Rows are points. The last column is the point's height on a tilted bowl or saddle (a function of degree 2), plus a little noise. Count its main directions that bend up, bend down and stay straight.

Points (16 x 4)
-0.024; -0.003; 0.035; -0.045
-0.028; 0.021; -0.013; 0.011
-0.018; 0.019; 0.002; -0.009
0.076; -0.012; -0.009; 0.020
0.001; -0.076; -0.045; 0.011
-0.018; 0.009; 0.041; -0.042
-0.017; -0.041; -0.009; -0.021
-0.021; 0.007; -0.003; -0.011
0.001; 0.014; -0.048; 0.060
0.012; -0.009; -0.014; -0.006
-0.037; 0.013; -0.003; -0.008
-0.022; 0.008; 0.032; -0.040
-0.012; 0.029; 0.036; -0.025
-0.006; -0.036; -0.027; -0.005
-0.006; -0.058; 0.004; -0.032
0.009; 0.018; -0.012; 0.014
Directions: 2 up, 0 down, 1 straight

Points (27 x 5)
0.007; 0.039; 0.067; -0.024; 0.027
0.066; -0.009; -0.033; -0.015; 0.062
0.014; 0.038; 0.000; 0.038; -0.019
0.014; -0.058; -0.004; 0.017; -0.026
0.013; 0.057; -0.005; 0.028; -0.026
0.032; 0.010; -0.032; -0.027; 0.028
0.002; 0.000; 0.016; 0.020; 0.002
0.038; 0.006; -0.005; 0.002; 0.024
0.022; 0.001; -0.017; 0.033; -0.006
-0.013; 0.016; -0.028; -0.032; -0.026
0.013; 0.016; -0.013; 0.007; 0.007
-0.026; -0.020; 0.056; -0.019; -0.009
0.049; 0.018; 0.023; 0.006; 0.025
-0.027; 0.014; -0.038; 0.023; -0.042
-0.025; 0.032; 0.016; 0.006; -0.006
0.028; -0.006; 0.018; 0.024; 0.001
0.004; -0.008; -0.017; -0.052; -0.020
-0.023; 0.009; -0.018; -0.025; -0.027
0.039; -0.002; 0.031; 0.033; -0.008
-0.013; 0.042; 0.011; 0.042; -0.027
-0.001; 0.024; -0.007; -0.036; -0.014
-0.006; 0.018; 0.006; 0.041; -0.018
0.062; 0.004; -0.007; -0.043; 0.042
0.000; 0.028; -0.010; 0.030; -0.021
-0.021; -0.028; -0.007; -0.015; -0.015
-0.003; -0.020; -0.005; 0.050; -0.032
0.015; -0.065; -0.001; 0.050; -0.063
Directions: 1 up, 2 down, 1 straight

Points (41 x 7)
-0.005; -0.033; -0.017; 0.015; -0.001; -0.050; 0.016
-0.028; -0.009; -0.009; -0.037; -0.027; 0.020; 0.016
-0.036; 0.009; 0.025; -0.028; 0.024; -0.047; 0.043
-0.009; 0.029; -0.012; -0.020; 0.036; -0.018; 0.009
0.042; -0.009; -0.036; -0.039; 0.005; -0.025; 0.017
-0.001; -0.006; 0.001; -0.063; 0.034; -0.006; 0.033
-0.029; 0.028; -0.005; 0.000; -0.034; -0.003; 0.010
0.004; -0.029; 0.028; 0.028; 0.011; -0.039; 0.030
0.022; 0.011; -0.012; -0.077; -0.030; 0.027; 0.034
-0.078; 0.007; -0.017; 0.004; 0.036; -0.020; 0.053
-0.013; -0.031; 0.037; 0.003; -0.025; -0.046; 0.045
0.062; -0.037; 0.001; 0.020; 0.023; 0.026; 0.014
-0.002; 0.005; 0.025; -0.023; -0.033; -0.040; 0.025
-0.028; 0.035; 0.074; 0.021; -0.004; 0.012; 0.057
0.028; -0.010; -0.007; 0.009; 0.028; 0.015; 0.002
0.040; -0.031; -0.002; 0.024; 0.004; 0.002; 0.006
0.010; 0.034; 0.019; -0.009; 0.001; 0.039; 0.014
0.020; 0.013; 0.008; 0.016; 0.018; 0.018; 0.006
0.001; 0.001; 0.008; -0.036; 0.030; 0.018; 0.018
0.004; -0.022; -0.016; -0.021; -0.008; -0.012; 0.004
-0.027; 0.030; 0.035; 0.023; -0.045; 0.014; 0.033
0.021; -0.013; 0.005; 0.016; 0.027; -0.029; 0.010
0.006; 0.017; 0.000; -0.004; 0.041; 0.005; 0.008
0.019; -0.016; -0.033; -0.005; 0.010; -0.001; -0.002
0.010; -0.021; 0.026; -0.010; 0.041; 0.022; 0.022
0.030; -0.073; 0.031; -0.048; 0.003; 0.017; 0.055
0.019; -0.013; 0.003; -0.008; -0.010; -0.039; 0.015
0.012; -0.003; -0.008; -0.020; -0.048; -0.031; 0.016
0.027; -0.031; 0.002; 0.000; 0.028; -0.012; 0.007
0.013; 0.051; -0.032; -0.033; -0.013; -0.019; 0.001
-0.009; -0.037; 0.024; -0.035; -0.066; -0.007; 0.040
-0.062; 0.037; -0.013; -0.006; 0.062; -0.035; 0.054
0.000; -0.051; -0.039; -0.018; -0.046; 0.021; 0.022
0.003; 0.042; 0.001; 0.015; -0.032; 0.013; 0.012
-0.004; -0.018; -0.011; 0.011; -0.033; 0.031; 0.008
0.003; 0.017; -0.014; 0.001; 0.057; 0.027; 0.015
0.049; 0.034; -0.010; -0.002; -0.016; -0.045; 0.025
-0.021; 0.038; -0.002; -0.004; -0.008; 0.002; 0.005
-0.002; -0.017; 0.025; 0.032; -0.007; -0.023; 0.023
0.025; -0.052; 0.027; -0.043; 0.043; 0.042; 0.052
0.027; -0.016; 0.013; -0.051; 0.011; -0.050; 0.039
Directions: 5 up, 0 down, 1 straight
